Each wall is flat, endless, passes through zero and stands at right angles to its row. A trip goes straight from one point to another. List the walls that it crosses, first one first.

Walls:
(1): [-7.3  0.8]
(2): [5.6 5.5]
(3): [ 3.7 -2.6]
(4): [2.8 5.8]
(5): [-1.0 -5.7]
(6): [3.7 3.2]
(7): [15.1 -5.8]
(8): [-2.3  3.0]
Trips:
[-1.2  4.8] to [-3.6 -2.4] -> 6, 2, 4, 5
[2.8 0.7] to [-0.2  0.5] -> 8, 3, 7, 1
[-3.8 -3.5] to [-2.2  0.2] -> 8
[ 4.5 -0.2] to [1.8 1.6] -> 8
[7.2 0.9] to [2.6 1.7] -> none

Walls:
(1): [ 3.6  2.4  0.5 -8.0  2.5 -0.1]
(2): [-2.7 -1.6  0.3  2.5  3.4 -3.9]
(3): [ 1.0  8.4  1.0 -1.5  1.2 -2.1]
(4): [ 3.1  1.5  4.5 -8.3  1.3 -2.0]
(5): [-6.6  3.6 -3.4 -6.3 -0.3 -0.9]
(6): [ 1.4 -3.1  4.0  5.0 -5.8 -4.3]
(7): [ 2.8  0.5 -5.4 -1.3  1.7  2.9]
(8): [ 0.9 -4.3 -2.8 -5.0 -1.4 -0.8]
(9): [ 1.8 -0.2 -0.4  7.0 -4.1 -1.8]
Trips:
[-6.5 -4.3  2.7 -3.3  3.6 -2.8] to [ 0.0 -4.9 -6.9 -3.9 -3.7 -0.7] -> 7, 4, 2
[-3.3  0.8 -0.6  4.1 -6.2  6.6] to [-8.4  8.7  7.2  3.6  5.4 -7.2] -> 5, 3, 2, 4, 9
[ 2.3  6.3  2.9  4.4 -3.8 -3.8] to [ 5.8 -0.7  2.9  0.0 -4.5  6.3] -> 4, 1, 7, 3, 8
[-5.7  2.4  1.3 -5.2  6.7  2.2] to [-0.4  6.7  0.2 -0.7 -2.4  3.6] -> 2

Walls:
(1): [ 0.8  1.6  7.4 -9.2  3.6 -1.8  1.6 -4.0  0.0]
(2): [ 6.1 -5.2  5.4  5.1  1.0 -0.4 -1.5  5.6 -1.1]
(3): [ 6.1 -1.3  1.6  0.0 -4.3  0.5  3.4  3.0 -0.5]
(4): [ 2.8 -5.4  0.4  2.4 -1.9  2.0  0.7 -9.3  1.7]
(5): [-3.0 -7.9  3.7  5.7  1.2  2.9 -6.5  4.2 -2.0]
Trips:
[-1.6  7.1  2.0  0.7 -4.1 -1.7 -3.5 -3.8  8.6] to [-4.2 -3.2 -1.6  2.7  8.9  7.8 -2.7  2.0  1.3] -> 1, 5, 4, 2
[ 3.0 -6.3  6.1 -5.5 -6.1 -3.2 -2.2  8.1 -0.9] to [-3.5  4.2 -2.7  2.6  6.3 -3.7  0.9 -1.5  0.9] -> 3, 5, 2, 1
[ 2.1 -0.3 -8.8  1.0 -3.3  2.2  2.5 -1.9  4.2] to [ 1.2 -4.6  5.4 -9.3 -2.8 -1.5  1.5  1.1  3.5] -> 1, 2
[ 6.5  1.4  0.7 -4.2  2.3 -0.6 -1.1  2.7  6.4] to [-1.2  4.6 -2.5 -3.6  2.7 -3.2  7.7  0.1  3.5] -> 2, 3
[ 9.4  0.7  5.4 -2.3 -1.2 -3.1 -2.4 -2.9 -1.2] to [ 3.9 -0.3 -0.5 -0.1 -3.2 -1.1 -5.9  0.6 -0.8] -> 5, 1
[-3.3 -2.3 -4.2  3.3  6.7 -0.7  3.0  5.2  0.9] to [-6.9  1.2 -9.3  0.2 -8.9 -1.0  0.8 -1.0 -9.9] -> 2, 5
[-1.7  4.0 -2.8 -0.6 -7.0  5.2  1.2 -0.3 -0.5] to [ 3.1 -3.4 -0.9  3.3  0.2 -2.4 -5.3 10.4  1.6] -> 5, 2
[ 1.3  3.7  2.3 -4.0 10.8 -1.5 -3.5 -2.8 -3.5] to [ 4.8 -0.3  7.2 -3.7  5.2  2.7  9.2 -1.0 -2.5] -> 2, 3, 4
